Every row gives one point. The last column is the point's height on a tilted bowl or saddle (a function of degree 2), plus a little noise. Count its main directions that bend up, bend down and stay straight.

Points (15 x 4):
| -0.7 | -3.1 | -0.3 |  1.9 |
|  2.1 | -4.4 |  3.1 |  2.3 |
|  0.5 |  0.4 |  0.3 |  1.2 |
|  4.1 | -0.7 |  2.9 |  2.3 |
| -1.0 | -2.1 |  3.3 |  1.5 |
| -3.5 | -4.1 |  0.1 |  3.8 |
|  0.2 |  3.8 | -5.4 |  2.0 |
|  0.1 |  1.7 |  1.3 |  1.3 |
|  2.0 | -0.1 |  3.7 |  1.4 |
| -1.8 | -2.4 | -5.7 |  2.4 |
|  0.6 |  4.4 |  4.5 |  2.4 |
| -4.7 |  0.7 |  0.8 |  3.4 |
| -8.4 |  0.0 |  1.7 |  7.9 |
|  2.4 | -3.3 |  1.7 |  1.9 |
| -0.9 | -5.4 | -4.0 |  3.4 |
Directions: 2 up, 0 down, 1 straight

Points (17 x 4):
| -3.7 |  1.5 | -4.9 | -3.2 |
|  1.3 | -0.9 | -7.8 | -2.9 |
| -2.1 | -0.2 |  3.6 | -2.1 |
| -0.3 |  5.0 | -5.5 | -6.5 |
|  4.9 | -1.0 |  1.9 | -2.5 |
| -0.6 |  0.0 | -3.0 | -1.6 |
|  0.0 | -2.5 | -0.2 | -2.1 |
|  0.1 | -0.4 |  1.3 | -1.3 |
|  2.3 | -1.3 | -6.2 | -2.8 |
|  1.2 | -0.9 |  0.3 | -1.4 |
|  1.0 | -3.6 | -4.6 | -2.6 |
|  0.8 |  2.4 | -2.3 | -2.4 |
|  2.7 | -3.4 | -1.5 | -3.1 |
|  4.8 | -4.6 | -0.9 | -5.3 |
| -5.7 | -2.6 | -5.9 | -3.2 |
| -1.1 | -1.6 |  3.9 | -2.5 |
| -2.1 | -1.0 | -0.8 | -1.8 |
Directions: 0 up, 2 down, 1 straight

Points (27 x 5):
|  4.4 |  4.7 |  0.6 | -3.4 | -2.2 |
|  1.2 |  2.3 |  4.3 | -3.0 | -1.3 |
|  2.8 |  0.6 | -1.1 |  0.5 | -0.4 |
| -8.5 | -3.5 |  1.1 |  4.7 | -2.5 |
| -1.6 |  1.8 |  2.8 | -1.9 | -1.6 |
| -2.4 |  1.6 | -1.5 |  4.3 | -4.9 |
| -1.4 |  3.3 | -3.5 |  0.9 | -2.9 |
|  0.7 | -4.9 |  2.7 |  3.0 | -4.7 |
| -4.5 | -1.9 | -0.3 | -1.4 | -0.3 |
| -2.2 | -6.4 |  2.3 |  4.8 | -7.0 |
|  2.9 | -2.0 |  0.9 |  3.1 | -2.0 |
|  3.4 |  1.0 |  1.7 |  3.8 |  0.9 |
|  0.3 |  7.8 | -2.2 |  0.4 | -7.0 |
| -3.7 |  4.4 |  6.8 |  0.4 |  2.6 |
| -1.6 | -2.8 | -1.1 | -1.3 | -1.7 |
| -0.4 |  0.7 | -2.0 |  4.7 | -3.6 |
| -0.9 |  1.1 |  5.4 | -0.4 |  1.7 |
|  1.7 | -1.6 | -4.9 |  0.9 |  1.2 |
| -3.4 |  1.8 |  0.4 |  1.0 | -2.8 |
|  1.2 | -2.0 | -1.6 |  1.8 | -2.2 |
| -8.3 |  3.2 | -0.9 | -2.1 | -2.8 |
|  1.3 |  2.8 | -0.4 |  0.9 | -1.5 |
| -4.1 |  4.0 | -4.2 | -1.3 | -3.6 |
|  1.0 | -1.2 | -1.5 | -5.3 | -2.2 |
| -4.1 |  4.0 |  2.4 | -2.6 | -3.6 |
| -3.7 | -1.1 |  2.3 | -1.1 | -0.3 |
| -3.4 | -1.7 |  2.4 |  2.3 | -1.4 |
Directions: 2 up, 2 down, 0 straight

Points (24 x 5):
|  -2.7 |   0.3 |   1.2 |   4.8 |   2.7 |
|  -0.4 |   0.2 |  -5.1 |   0.3 |   2.3 |
|  -4.5 |   2.2 |   3.9 |   0.2 |   2.5 |
|   1.6 |  -5.3 |   1.2 |  -4.6 |   2.8 |
|  -1.1 |  -2.3 |  -0.7 |  -0.7 |   1.0 |
|  -0.3 |   3.8 |   0.4 |  -2.3 |   1.9 |
|  -7.6 |   0.8 |   0.4 |   4.8 |   4.7 |
|  -0.6 |  -1.7 |   4.0 |   1.8 |   1.6 |
|  -0.4 |   3.3 |   0.5 |   1.3 |   1.8 |
|   2.1 |  -2.5 |  -4.6 |   0.3 |   2.4 |
|  -2.1 |   0.6 |   0.4 |   1.0 |   1.1 |
|   2.7 |  -3.5 |   0.0 |   2.6 |   2.0 |
|   2.1 |   4.6 |  -4.1 |  -0.9 |   3.5 |
|  -1.8 |  -4.7 |   1.9 |  -2.2 |   1.8 |
|  -0.5 |   9.4 |  -3.5 |  -4.2 |   7.7 |
|  -0.5 |   0.6 |  -1.0 |  -0.1 |   0.9 |
|  -3.0 |  -2.4 |   3.5 |   0.5 |   1.6 |
|  -0.3 |   4.2 |   2.6 |  -2.4 |   2.3 |
|  -1.5 |   0.7 |  -5.4 |  -4.8 |   3.8 |
|  -1.6 |  -0.4 |   1.3 |  -3.5 |   1.1 |
|   3.8 |  -3.0 |   1.5 |   1.3 |   1.8 |
|  -3.7 |  -1.3 |   5.1 |  -3.7 |   2.3 |
|  -0.3 |  -3.0 |   0.1 |  -0.5 |   1.0 |
|   2.0 |   0.7 | -10.7 |   1.8 |   6.8 |
Directions: 4 up, 0 down, 0 straight
